Every row gives one point. Each table stands for the endless flat space through its points: a line for two points, a plane for three, and so on. The two share one point or none. Which?
(in the rows, 128 means zero)

First, 2 rows:
[[112 135 111 146]
 [120 115  99 150]]
Second, 3 rows:
[[136 143 141 160]
 [116 163 129 140]
 [117 149 126 147]]
They share: [108 145 117 144]

First, 2 rows:
[[128 156 134 108 105 112]
 [126 160 130 112 123 124]]
Second, 2 rows:
[[117 172 136  97 115 102]
 [135 158 132 115 111 120]]
They share: no point

First, 3 rows:
[[108 132  71 111 156 103 131  92 119]
 [137  93 125 131 111 115 133  93  82]
 [121 117  89 106 138 100 126  85 126]]
Second (3 x 9):
[[119 125  83 115 132 102 140  85  98]
 [130 143  67 118 134  89 150  91 105]
 [123 107  81 103 118 106 154  61  88]]
They share: no point

First (3 x 11):
[[153 116 136 113 150 157 171 132 152 136 142]
 [115 150 112  86 135 144 131 113 130 157 105]
 [126 149 116 101 141 145 147 108 143 143 117]]
Second (3 x 11):
[[167 120 121  82 158 125 174 144 121 132 113]
 [ 82 185 121 127 128 175 139  74 171 137 153]
 [ 98 169 133 127 134 173 137  92 153 155 151]]
They share: no point

First (4 x 12):
[[112  87  93 198 134 131 154 146  75 129 163 119]
 [ 90 114 128 155 109  82 130 176  91  87 125 111]
 [ 88  99 147 162  86  80 118 125  99  93 124  92]
 [ 82 122 153 133  94  61 114 181 105  64 108 109]]
Second, 2 rows:
[[ 94 104 122 163 122 100 120 166 107 102 130 113]
 [ 80 118 112 155 142 104 110 182 125 122 128 109]]
They share: no point

First:
[[189 132 203 124 170 162 101 141  79  90 131  91 175 123]
 [175 136 185 120 142 152 121 145  97  88 105  87 155 115]
 [157 130 173 136 124 152 123 153 101 104 103  93 135 123]
 [105 162 125 120 188 168 135 193 105 116 127 145 111 103]]
Second:
[[141 123 145 135 136 147 151 136 104 106 100 105 170 100]
 [149 133 167 139 158 153 127 142 104 100 118 103 138 116]
 [173 193 139  67 130 149 103 202  56 128  82 155 146  92]]
They share: no point

First:
[[111  77 151 101 119 121 118 172  91 154 139 104 137 127 136 191 152 144]
 [120 116 134 109 104 200  81 121 101  78  79 145 144 205  66 113 155 175]
 [115  76 144 109 109 130 111 166  91 148 134 110 144 135 131 183 150 145]]
Second (4 x 18):
[[101 113 147  98  81 156 101 129  57 141 107 159 131 177 106 167 133 172]
 [121  86 134 125 109 175 111 156  95 107 104 117 137 154  92 170 146 158]
 [102 110 150  87  95 143  86 131  78 143 114 146 139 177 111 152 145 161]
 [127  81 139 106 121 146  91 155 119 115 123 107 161 161 118 133 171 148]]
They share: [117  92 140 109 107 158  99 148  95 120 112 124 144 163 105 155 152 157]

First:
[[141  94 159  91 142 121 155 114 104 117 122 117 135 172 175 144 124  84
   82 111 178  99 142  88]
 [139  86 173  79 128 113 173 100 102 135 142 123 121 170 179 136 130  66
   70 113 192  83 142  74]
 [161 108 147  85 152 131 147 124  88 107 108 113 153 192 187 168 132  94
   84  93 176 113 152 108]]
Second (3 x 24):
[[146  72 160 110 136 100 115 142 142 113 102  80 117 184 175 116  93  81
  103 109 178 122 158  86]
 [143  81 157 110 129 104 125 125 134 122  99  87 122 188 165 128  88  73
   93 104 175 104 163  80]
 [130  92 151 103 178 133 138 147 111  77 121 122 146 140 180 131 141 127
  108 136 162 138 110 110]]
They share: [133  95 151 106 151 124 141 123 114 104 109 113 140 164 165 140 114  97
  93 118 165 108 137  92]

First (2 x 24):
[[ 89 160 180 120 168 131 127 157 151  80 178 145 147 142 150 158 159 146
  137  86 136 114 135 171]
 [121 160 144 112 156 127 167 165 131 104 146 133 131 114 170 142 167 114
  125 126 100 138 167 159]]
Second:
[[105 171 176 124 161 118 136 153 136  85 164 145 123 133 158 152 164 119
  136  93 120 133 160 152]
 [ 95 191 192 136 147 112 128 135 118  83 182 157 105 135 148 144 182 107
  132  75 136 151 180 134]]
They share: no point

First, 4 rows:
[[100 141 176 120 158 161 156  79 132 143  52 146 115 186 133 123  92 122
  182 129 145 161  90 169]
 [139 144 141  89 150  91 175  71 145 167 103 148 100 178 155 137  80 153
  172 154 105  99  76 145]
 [152 201 196 166 182  99 140 149 126 107 106 160  93 110 187 109 186 186
  116 167 169  91 122 225]
 [125 150 178 119 161 147 165  81 135 144  71 131  99 175 140 135 104 126
  172 148 154 145  83 177]]
Second, 2 rows:
[[115 170 171 110 176  88 143  78 120 143  94 145 119 172 142 142 123 157
  151 139 135 120  90 151]
 [123 163 164 111 167  95 152  85 129 146  94 151 112 168 151 133 114 158
  156 144 128 113  91 158]]
They share: [131 156 157 112 158 102 161  92 138 149  94 157 105 164 160 124 105 159
 161 149 121 106  92 165]
